Each row of a before or after table is a point. One or more steps were done to the points. Then noise was added and the rows were shuffled. The steps act on how far a point lies along the listed directions, d1 being the first. Write out the steps. A step turns or swaps two directions, mirrors them in a line or flattens them onto one, adds a multiple of one to another, or multiplies one. Angles are multiples of 10 degrees, from the lower direction toward the higher: turns from -170 to 170, lines from 10 to 170 but not 90. Use the fewest steps. Two steps may share a direction if one is a turn and the other turns, adds or multiplies; they go together, in the order done. Otherwise the lowest direction goes first.

Directions:
(1): -.34	-.22	.34
(2): -.17	-.33	-.38
(3): -.37	.35	-.14
Before:
.20	.45	-.01
-.44	-.60	-.10
.24	.27	.38
.10	-.11	.01
-.29	.11	.33
-.06	.19	-.53
-.16	.20	-.12
-.71	.01	.19
After:
-.24	.17	.37
-.23	.16	-.04
.16	.40	-.10
-.01	.51	-.55
-.54	-.12	-.05
.15	-.18	-.70
.07	-.09	.02
.18	.29	.41
Steps: multiply d1 by -1

Directions:
(1): -.08	-.49	-.24	-.46	-.18	-.21	-.41	-.27	.12
(2): -.70	.01	.15	.16	.26	.18	-.03	-.45	.08
(3): .30	-.21	-.36	.35	.18	.53	-.29	-.16	-.18
(4): .24	.21	.25	-.44	-.17	.32	.18	-.48	-.30
(5): .20	.34	.42	.06	.13	-.12	-.68	-.04	.12
(6): -.09	.25	-.31	.10	.09	-.46	-.08	-.17	-.64
Before:
-.19	.74	.49	.00	.16	-.06	-.26	-.32	-.28
.21	-.16	-.31	.07	-.15	-.23	.05	.14	-.14
.27	.36	.33	.08	-.11	-.05	-.44	.23	.04
.16	-.25	-.42	-.36	-.19	-.34	.06	.03	-.16
.37	-.30	-.35	-.35	-.28	-.02	.19	.01	-.14
.31	.34	-.24	.03	.04	-.22	-.06	-.11	-.28
-.94	-.40	-.10	-.07	.50	.27	-.20	-.35	.00
-.56	-.04	.01	.14	.05	.04	.34	-.18	-.23
-.29	-.22	-.16	-.22	-.03	-.11	.18	-.18	.03
.40	.13	-.08	-.26	-.18	.17	.09	-.12	-.34
After, 10 rows:
.13	-.10	-.36	-.08	-.08	-.40	.02	.26	-.08
-.61	-.11	-.04	.28	.12	-.14	.10	-.04	-.08
-.89	-.21	.07	.11	.59	.25	-.30	-.25	.02
.33	.31	.33	-.27	-.27	.17	-.13	-.09	-.16
.26	-.05	-.21	.17	-.08	-.27	-.12	.19	-.10
-.26	.46	.22	-.33	-.04	.10	.21	-.53	-.47
-.33	-.14	-.13	.02	.09	-.19	.09	.03	.12
.22	-.11	-.36	-.13	-.17	.11	.33	.06	-.29
.28	.25	-.32	-.04	-.01	-.20	.05	-.14	-.32
.27	-.30	-.42	-.03	-.16	-.13	.18	.31	-.02
Steps: multiply d1 by 0.4; turn d4 and d5 by -60 degrees

Directions:
(1): -.29	-.08	.01	.50	-.09	-.16	.00	-.12	-.28	.67	.10	-.37	-.10	.48
(2): -.37	.17	-.62	-.24	-.02	.39	-.52	.04	.08	.29	.21	.37	-.10	.05
(3): .49	-.36	-.12	.11	-.63	-.03	-.20	-.35	-.15	.30	-.10	.18	.01	-.45
(4): .15	.04	-.58	-.59	-.16	-.41	.32	-.03	-.30	-.09	-.04	-.28	-.29	.21
Before:
.08	-.05	.17	.46	.13	-.17	.22	-.21	-.15	.04	-.28	-.26	.04	.09
.04	-.08	.61	.58	.19	-.09	.23	.07	.16	-.05	-.15	-.34	.21	.03
.44	.08	.70	-.23	.27	-.38	.77	.00	.02	-.69	-.31	-.18	.13	.06
.03	-.23	.21	.28	-.08	-.46	.58	-.04	-.39	.02	.16	-.58	-.11	.12
-.25	-.04	.47	.12	.70	-.09	.48	.02	-.01	-.34	-.22	-.58	.14	.49
-.05	-.03	-.71	.04	-.54	.00	-.55	-.20	-.25	.83	.06	.11	.06	.36
-.26	.11	-.15	.14	-.07	.20	.05	-.13	-.08	.16	.10	-.10	-.16	.12
-.23	-.14	-.49	.19	-.57	.28	-.68	-.36	-.30	.90	.17	.26	-.27	.00
After, 8 rows:
.12	.00	-.74	-.30	-.48	.12	-.54	-.11	-.08	.40	.01	.35	.13	.02
-.17	.15	-.15	.00	-.04	.25	.04	-.09	-.03	-.02	.10	.04	-.15	.01
.18	-.02	.19	.30	.17	-.15	.22	-.20	-.06	-.18	-.34	-.11	.12	-.04
.09	-.08	.63	.46	.22	-.03	.24	.10	.23	-.19	-.18	-.24	.23	-.11
.31	.04	.67	.02	.21	-.42	.76	-.05	-.10	-.37	-.26	-.36	.09	.27
-.22	-.04	.47	.01	.73	-.05	.46	.07	.04	-.50	-.24	-.53	.17	.40
.18	-.19	.19	.05	-.04	-.36	.57	.03	-.29	-.32	.11	-.38	-.06	-.13
-.05	-.08	-.53	-.13	-.50	.42	-.70	-.26	-.13	.47	.10	.52	-.21	-.31
Steps: multiply d1 by 0
